Every row gives one point. The points of each table are mixes of a few directions, plus a little noise. How many directions does each table use, and how many do they share? Where both have some left over, give the other angles between the two spaces (their principal angles), to ten degrees, smallest first.

First (7 x 3):
[[ 16.8  11.1  13.0]
 [-26.9 -14.5  44.5]
 [  4.9   2.8  -6.3]
 [  5.3   1.8 -26.7]
 [  5.3   1.4 -38.2]
 [-10.4  -6.8  -4.4]
 [  5.0   4.1  18.0]]
Second (5 x 3):
[[ 37.2  22.7 -11.2]
 [-17.6 -10.3  15.0]
 [-29.1 -19.2 -18.8]
 [  8.3   5.9  14.1]
 [  1.4   0.7   0.8]]
Directions: first 2, second 2, shared 2

First (5 x 4):
[[ 23.6   2.7   0.2  22.9]
 [  7.0   4.6  41.8  -0.8]
 [-27.4 -18.8 -22.5  -8.6]
 [ 13.0   4.9 -15.1  10.6]
 [-16.2   6.6  -4.7 -24.2]]
Second (6 x 4):
[[ -4.7 -11.5   4.1  25.7]
 [  9.3  -9.9 -14.6  21.3]
 [ 16.6  14.5 -19.8 -33.0]
 [ -6.8   2.9   9.9  -6.0]
 [  2.2  16.9   0.4 -37.5]
 [-16.5 -12.9  20.1  29.5]]
Directions: first 3, second 2, shared 1; angles 30

First (5 x 4):
[[  6.5   2.0   1.7 -32.0]
 [  2.9   1.6   2.4  -6.6]
 [-14.2 -12.5 -20.9  -7.9]
 [  1.1  -0.4  -1.3 -12.5]
 [  3.7   9.2  18.0  58.9]]
Second (8 x 4):
[[-32.1 -22.7 -35.8  33.5]
 [ -0.5  -0.3  -0.6   0.5]
 [  2.0   1.3   2.3  -2.0]
 [ 10.3   7.1  11.5 -10.7]
 [-14.4 -10.2 -16.2  15.2]
 [  8.2   5.8   9.1  -8.6]
 [ 32.7  22.9  36.3 -34.0]
 [ -6.1  -4.2  -6.8   6.3]]
Directions: first 2, second 1, shared 1

First (7 x 6):
[[  1.8  -8.6  35.0 -16.5 -18.4  25.8]
 [  0.9  -4.8   6.6  -3.0  -2.6   5.8]
 [ -4.1  23.2  -8.3   2.7  -1.4 -11.5]
 [  2.4 -14.4  -7.0   4.2   8.1  -1.0]
 [ -6.5  37.5  15.8  -9.9 -19.8   1.1]
 [  6.5 -36.5   7.4  -1.4   5.8  14.3]
 [ -1.0   3.7 -49.4  23.8  28.4 -34.5]]
Second (7 x 6):
[[-44.6   3.5   1.0  -0.8  38.9  10.8]
 [ 10.4  -0.9  -0.2   0.3  -9.0  -2.5]
 [  5.1  -0.4  -0.1   0.1  -4.5  -1.3]
 [ -5.6   0.5   0.2  -0.1   4.9   1.3]
 [ 36.8  -2.9  -0.7   0.7 -32.1  -8.9]
 [ 40.4  -3.2  -0.8   0.7 -35.2  -9.8]
 [-42.6   3.3   0.8  -0.8  37.0  10.3]]
Directions: first 2, second 1, shared 0; angles 80

First (8 x 8):
[[-14.6  18.1  13.4  12.5  -5.4  26.7  31.0  -6.7]
 [-24.8  30.8  22.8  21.3  -9.1  45.4  52.6 -11.3]
 [  8.4 -10.5  -7.8  -7.2   3.1 -15.5 -17.9   3.9]
 [ -7.9   9.7   7.2   6.7  -2.9  14.4  16.6  -3.6]
 [ -0.8   0.9   0.7   0.6  -0.3   1.4   1.6  -0.3]
 [ 18.0 -22.3 -16.5 -15.4   6.6 -32.9 -38.1   8.2]
 [  5.8  -7.2  -5.3  -5.0   2.1 -10.6 -12.3   2.6]
 [ 15.8 -19.6 -14.5 -13.5   5.8 -28.9 -33.5   7.2]]
Second (10 x 8):
[[ -3.9  16.9  -9.8 -22.8  14.8  -9.3  18.0  27.4]
 [  7.3  29.2  23.6  -8.5  -3.4   9.4 -27.5   7.9]
 [ 31.9   3.3  12.1   5.4  19.2   6.2   0.5 -14.1]
 [  9.0   9.1  12.0   0.5   0.6   5.6 -12.0  -2.7]
 [  2.6  -8.2  -6.9   2.2   5.4  -3.0  11.1  -3.0]
 [-30.0  15.5 -14.4 -24.4  -6.0 -10.9   8.9  35.3]
 [ -3.6 -19.8 -25.2  -1.5  13.2 -12.5  34.9   2.6]
 [ -6.1   2.6   0.3  -1.9  -5.0  -0.2  -3.9   3.8]
 [-27.1 -17.1  14.1  27.4 -49.5  13.3 -45.4 -25.1]
 [ 20.5 -31.6  -6.0  23.6  10.3   1.5  15.1 -32.0]]
Directions: first 1, second 3, shared 0; angles 90

First (9 x 9):
[[-22.2   8.4  11.4  -5.6  -5.2   6.6   4.6 -17.7  15.4]
 [-25.9  -6.0   3.0  12.4 -11.7  25.7  -0.2 -26.1  25.8]
 [ 20.2 -30.3  10.7  -9.8   9.6   4.0   0.3  20.8  17.9]
 [ 13.6  12.1  -1.4 -10.4   7.2 -21.1   1.3  14.5 -21.2]
 [ 31.8  11.8 -14.6  -4.3  10.9 -30.7  -3.1  28.6 -42.4]
 [ 37.9   3.5 -18.3   0.5  11.4 -27.3  -5.4  32.6 -41.6]
 [-31.1  14.8   6.5   1.9 -10.2  10.7   3.7 -27.7  13.6]
 [-26.0   1.7  10.9  -0.2  -7.8  15.9   3.6 -22.4  24.1]
 [  1.4 -16.0  -8.1  15.4  -4.0  15.6  -4.9  -3.1   8.3]]
Second (8 x 9):
[[ -2.6 -40.5  -7.5   3.1  -9.7  -4.4 -11.0  25.8 -19.3]
 [-15.0 -11.9  -8.9   6.8 -12.1  -3.0  -7.3   4.1 -18.9]
 [  3.5  52.1   1.0  -3.7   9.0  -8.1   9.9 -22.1  -1.1]
 [ 27.7   3.2 -15.7  14.9   8.0   1.7  -3.1   6.2  -7.4]
 [ 20.2  26.6   4.7 -14.2  14.7 -18.1   7.1   6.1  -7.5]
 [ -7.3 -17.6   9.9  -6.9  -2.2   5.2   0.3   3.4  12.8]
 [  4.9  46.7  11.1  -9.3  12.5  -1.0  13.6 -24.1  18.1]
 [-31.5 -58.5   5.5   8.9 -20.4  27.8  -9.3   0.4  23.3]]
Directions: first 3, second 4, shared 3

First (9 x 11):
[[ 13.4   4.1 -24.7 -24.0  -1.6  -8.8  -5.2  -5.3  13.1 -22.0  10.6]
 [  6.8   8.4   8.8  -2.1  17.5  34.9   0.0   0.7   8.1 -18.4  -9.2]
 [ 15.7  -1.3   1.3 -13.0  10.0 -36.5   3.8 -13.4  -6.3  -7.0  -8.0]
 [ -5.2 -17.4   2.1   5.9  -7.0  32.2   4.4   7.0  20.2 -15.6   9.6]
 [ -7.5  16.4   1.4   9.7   3.8   5.1  -7.3  12.0 -13.3  14.4   5.2]
 [ -8.2  -9.6 -20.8   7.6  13.5 -90.7 -29.7  17.2 -38.5  15.4  10.6]
 [ -6.6  -7.6  32.4  21.6  -4.5   2.5  17.7  -0.2 -10.2  21.5  -6.2]
 [  3.4  14.1   1.7  -3.6 -15.3  33.5  13.8   1.3  14.0  -0.2  19.0]
 [-10.9  -7.4  -2.2  -3.4 -16.6  27.4   2.7 -17.9  13.7  11.7 -31.3]]
Second (9 x 11):
[[-15.8 -19.9  19.6  -3.0 -22.4   7.5  20.3  -7.2  -0.4   0.0  14.5]
 [  3.4  11.7   3.8  10.0  16.3  15.6  -5.8  15.9  -3.3  -6.8   5.4]
 [-15.3  -1.3  19.3 -14.5   3.7  -5.8   8.2 -21.9  -2.4   6.9  25.8]
 [-13.5  -7.0 -24.3 -34.4   0.6 -31.5 -19.0  -6.4 -25.1 -26.2 -17.0]
 [  4.3  30.8   2.5   4.1  16.9  24.7  -7.3  38.5 -33.6 -28.7  -5.1]
 [ -7.0 -22.0  -9.8  12.5  30.5   2.8 -26.6  -7.6  32.6   3.2   4.5]
 [ 38.6  18.7   4.9  38.2 -13.1  14.6  21.0  10.3  29.2  36.4  -0.9]
 [  3.1   9.1   5.1  -2.5 -16.5   1.6  12.7 -13.5  -5.4  18.5 -24.3]
 [  2.4 -20.2 -21.2 -10.6 -16.0 -29.8  -3.1  -7.2   8.0  -3.8  -2.6]]
Directions: first 6, second 6, shared 4; angles 80, 90

First (11 x 12):
[[  9.0 -44.7  -2.6  -7.7   1.9  12.4   8.7 -47.5  15.1   9.1   5.9 -24.3]
 [-28.8 -46.1  21.0   4.4   2.4 -29.1   7.1 -41.4  12.6  41.0  -0.5 -10.3]
 [-22.2  43.5  19.1 -22.3   2.6   3.0 -37.0  33.4   5.8  -5.7   7.7  24.8]
 [ 10.5  11.2  -7.7  -1.4  -0.3  10.3   0.5  12.4  -3.3 -12.2   1.9   2.5]
 [  2.9  12.2  -6.2  11.4  -0.4  -5.9  11.0  24.1 -10.0  -3.0  -0.6   9.5]
 [ -6.8  28.4  11.3 -28.2   1.7  19.0 -36.6   8.3  11.0 -13.9   7.1   8.6]
 [ 22.4   1.9 -16.3  14.9  -8.7   1.2   5.0 -16.4 -14.3 -18.4 -22.0 -16.8]
 [-18.9 -33.0  14.9   2.2   0.0 -19.8   0.4 -37.8   8.9  26.8  -5.0 -11.7]
 [  3.2   8.6  -5.9   2.9   4.2   4.2  13.3  31.3  -2.9  -1.1  12.8  13.9]
 [  9.3  20.4  -9.1  -0.3   2.2  11.0   5.4  33.4  -5.2 -12.7   8.8  12.9]
 [ 20.0  -2.2 -18.8  24.4  -5.8  -6.4  22.1  -0.1 -17.9  -9.9 -15.6  -9.1]]
Second (11 x 12):
[[ -1.8  40.3  23.9  -9.4  24.6  -4.1  20.3  31.3 -15.1  16.6   2.2   2.1]
 [ 21.7  10.3  -6.2  20.3   9.8 -19.1 -12.3  20.6   9.9  -5.7 -67.5   4.9]
 [ -9.2  16.6  14.1 -46.9  21.3   6.2  -9.9  16.1 -16.9 -11.9  12.9 -12.6]
 [ 12.7   0.3  -2.9  37.5  -5.7  -4.9  15.9   1.1   6.7  15.1  -6.7  15.7]
 [-21.7 -12.9  -4.5  -5.3 -19.0   3.9   2.1 -24.8   4.5   2.8  20.7 -11.1]
 [ 18.3 -26.8 -18.6  20.6 -11.1  -0.2 -15.4 -11.8  11.9 -12.6 -17.1   8.8]
 [-29.6   5.4   4.9 -24.0  -7.8  -0.7  -0.1 -11.8  -0.8   1.7   8.6 -20.6]
 [-18.2 -17.1  -1.6 -12.2 -15.5  13.5   4.4 -24.4  -2.3   1.3  46.8  -5.9]
 [ -8.4 -13.8 -12.1  38.8 -28.4  -8.4  12.4 -24.7  18.3  15.8 -10.8   1.3]
 [  3.7  -3.9   5.0 -21.6  10.0  14.4  -3.0   3.3 -12.4  -8.1  34.6   3.1]
 [ 32.5   2.1  -1.7   1.4  21.9  -0.8 -14.7  25.6  -4.4 -15.3 -24.0  14.7]]
Directions: first 4, second 4, shared 0; angles 40, 40, 50, 60

First (11 x 14):
[[ 10.8  35.4  23.6  16.8  -3.5   3.7  -0.4 -56.4  24.3 -30.6   7.5  11.4
    9.6 -56.7]
 [-21.2   9.8  15.2  18.0   5.0  -6.0   6.5  -0.3  27.8  26.2   3.5 -10.7
  -26.0  -6.2]
 [ 14.5   3.3  17.1  -2.1 -10.8  -1.2  26.2 -21.2 -11.7 -24.6  -4.5  -2.3
  -19.8 -30.5]
 [ -8.4  -7.5  -1.6  -6.4   4.9   9.7   7.2  16.8  17.0  27.9  -4.0 -22.2
  -19.2   6.1]
 [ -8.9  -4.0  -7.5  13.1   4.5  -9.5  -3.3  10.8  -5.3   3.6  -3.3   9.9
   22.3  19.5]
 [ 17.0  -6.3 -14.7  -0.2   2.8  13.8  12.0  -5.2  -4.9 -21.6 -18.5   2.0
   54.4  -4.7]
 [ 10.8 -10.7  -0.1 -15.3  -7.1  -4.0   7.9   5.6 -23.4 -10.2  -0.4   1.1
  -16.9   3.5]
 [ 10.0  -2.9 -16.0 -26.6   8.5 -25.0 -41.9  12.6 -16.6  -0.9  23.8  40.8
    8.5  35.9]
 [ -5.9   2.5  -1.9 -14.8   3.7   2.3 -22.5   9.0  13.1  22.0  15.0  -4.2
  -25.2   8.9]
 [-11.5 -15.3  -8.1  21.6  10.8 -14.7  25.7  22.6  -0.8  12.6 -19.9   3.4
   31.9  26.1]
 [ -7.8  -3.8  -5.8  -3.5 -18.6  31.5 -17.7   5.9 -19.6  -4.3   1.2 -29.6
  -19.5  -2.2]]
Second (11 x 14):
[[-31.7  31.7  32.3 -19.2  -1.3  27.0   8.6   3.2  15.5 -25.5  10.2  23.1
    3.4 -13.1]
 [  8.2  18.0  -5.9  30.1  10.6 -33.6 -11.7 -44.7  36.6  10.8   4.1  -2.0
    0.8 -31.9]
 [ 21.6 -22.2 -20.5  12.7   0.8 -16.0  -4.4  -0.4 -10.8  17.4  -7.3 -15.1
   -0.7  10.0]
 [-23.5   8.8  13.6 -28.0  -7.8  23.9   4.2  21.0 -13.1 -21.3   5.1  10.3
   -7.1   7.4]
 [-10.9  24.5   1.2   6.8   3.4 -18.2 -11.3 -29.1  24.1  -6.8   8.7   4.3
   -9.0 -26.2]
 [ -6.1   3.0  28.8  -7.7   1.4  36.3  21.7  21.3   2.5  -5.0  -2.4  15.5
   22.6   8.7]
 [ 39.5 -15.0 -22.8  47.0  13.0 -39.7  -6.8 -34.9  21.9  35.9  -8.7 -17.2
   12.2 -12.1]
 [ 19.1 -29.4 -18.8   1.5  -3.1  -3.7  -0.1  16.4 -24.8  13.7  -9.0 -14.5
   -1.0  22.2]
 [-11.5   0.0 -12.6 -17.1  -7.9  -6.9 -12.0   4.9 -16.9 -11.4   4.3  -5.2
  -22.1   3.9]
 [-13.7  -2.6   2.6 -23.7  -8.1  16.1   1.4  22.1 -20.5 -13.8   1.8   2.5
   -9.2  13.4]
 [  9.0 -16.8   2.0  -2.6  -1.3  15.0  10.3  20.2 -14.2   6.2  -6.7  -1.7
   10.1  18.0]]
Directions: first 6, second 3, shared 1; angles 40, 80

First (8 x 14):
[[  0.8 -16.6 -25.2 -26.9   4.8   8.3  -8.1 -11.6  -4.6   0.4   8.9  -4.9
  -23.8  38.8]
 [ -3.9   8.3  -1.0  17.0  16.6   4.1  11.0  15.2  11.7  13.4 -26.4  -3.2
   13.8 -22.4]
 [  6.5   5.3 -22.3  -0.5  35.7  -5.3  -5.2 -11.5  19.8   0.2  -3.0  26.5
  -22.0  14.3]
 [-10.3  -1.7  17.2   3.7   3.0 -22.0 -28.0 -17.0  17.4  23.6   2.0 -29.1
   26.0   7.8]
 [  9.8  10.9  33.2  10.2 -44.0  -3.7  11.8   5.0 -27.0 -36.4  28.8  22.6
    2.3 -27.8]
 [ -2.4  -6.8 -16.3  -6.1   4.9  17.4  12.7  13.0  -5.2   5.1 -14.7  -6.3
   -5.7   2.7]
 [ -7.4   2.4  13.7   5.6  10.5 -24.6 -29.0 -20.8  21.8  18.7   5.3 -15.1
   17.9   8.9]
 [  6.4  -1.6   1.4  -1.6 -30.8  26.0  33.7  27.1 -33.6 -25.0  -0.3   9.7
   -8.2 -21.9]]
Second (11 x 14):
[[  1.8  -9.6  -7.6  10.0  -0.1  10.5   2.3  -1.6  12.0   2.6   8.7 -14.4
   15.6  21.9]
 [  2.2  -4.5  21.5  -1.9  19.3  11.8  -1.6 -12.4  -9.8 -30.7  -0.1  11.7
  -12.2   6.1]
 [ 14.6 -12.5 -11.7  -7.5   6.7  19.3  19.4 -12.2   4.9  -6.1  17.3 -27.7
  -31.8 -16.9]
 [ 14.4  -1.6 -11.3  -2.6  58.9 -14.0   0.6  -3.2 -25.7   5.5  28.3 -18.6
   28.9   3.6]
 [ -8.6  -1.0 -22.0  14.4 -43.7  -1.1   0.8  15.0  30.0  32.7  -6.2 -12.2
   20.7  14.5]
 [ -5.5  13.5  19.5  -8.6  15.3 -15.6 -11.9   1.6 -22.6 -11.2 -11.2  27.7
   -1.9 -12.9]
 [  2.3  -2.7  21.1 -13.8  -9.3  19.9   8.6 -14.8  -1.7 -31.6 -10.1  12.2
  -55.1 -24.5]
 [ -9.3  -1.9  -4.6  21.6   4.8 -10.3 -16.4  11.8   7.0  14.1   2.0   2.2
   61.3  47.2]
 [  0.4   0.1   1.4   0.3   7.7  -2.2  -1.7   0.2  -3.9  -1.1   2.1   0.7
    6.7   4.1]
 [-11.9  -0.8   6.8   4.5 -48.7  11.3   0.3   2.8  22.9  -1.5 -21.2  11.4
  -19.7   0.8]
 [ -1.2  21.1 -11.3 -16.1  -9.3 -28.4   0.1  13.8 -12.0  26.7  -8.7   5.6
  -12.6 -44.7]]
Directions: first 4, second 4, shared 0; angles 50, 60, 70, 80
